Each row of a before or after table is a point. One or more steps were done to the points. Then noise was added and the rows were shuffled. The steps act on how far a point lies along the listed directions, d1 being the first. Write out the steps. A step turns or swaps two directions, mirrors them in a line or flattens them onto one, adds a multiple of one to another, or multiplies one. Angles are multiples of 10 degrees, from the lower direction toward the higher: turns from -170 to 170, lines from 10 to 170 but not 90. Use the fewest steps. Two steps may share a direction if one is a turn and the other turns, adds or multiplies; they go together, in the order done. Otherwise the lowest direction goes first.

Directions:
(1): [.53, .32, .03]
(2): [.19, -.36, .47]
(3): [-.26, .39, .40]
Before:
[[.46, .87, -.94],
[.33, -.05, -.38],
[.07, .19, .05],
[-.10, -.16, .48],
[-.09, -.19, -.26],
[.30, -.10, -.47],
[.03, -.57, .23],
[.61, .20, -.09]]
After:
[[-.29, -.03, .10],
[.17, -.03, -.09],
[.09, -.49, -.39],
[.11, -.64, -.54],
[-.27, .04, .16],
[.15, .21, .10],
[-.36, -.39, -.14],
[-.26, -.36, -.18]]
Steps: turn d1 and d3 by -90 degrees; multiply d2 by 0

Directions:
(1): [-.63, .28, -.19, -.02]
(2): [.17, .23, -.16, -.64]
(3): [.06, .49, .52, .06]
(4): [-.28, -.38, .43, -.32]
Before:
[[-.17, .14, -.07, .01],
[-.01, -.05, -.01, -.03],
[-.28, .07, -.16, -.18],
[-.02, -.16, -.05, .16],
[-.04, .05, .15, -.05],
[-.17, -.05, -.09, -.06],
[.17, .35, -.16, -.94],
[-.01, .20, .09, .15],
[-.02, -.02, -.10, -.11],
[-.09, -.01, .20, .01],
[-.01, .05, -.06, .13],
[-.03, .12, -.02, -.15]]
After:
[[.00, .20, -.06, .03],
[.02, .17, -.07, .07],
[.07, .02, -.08, .04],
[-.01, .12, .01, -.09],
[.04, -.02, -.04, -.03],
[.01, .05, -.02, -.05],
[-.10, .12, .06, .06],
[-.17, .08, .16, .07],
[-.05, .10, .05, -.16],
[.40, .63, -.60, .38],
[-.07, -.07, .10, .06],
[-.01, -.21, .05, -.07]]
Steps: flatten d1 and d3 onto the line at 50 degrees; turn d2 and d4 by -90 degrees
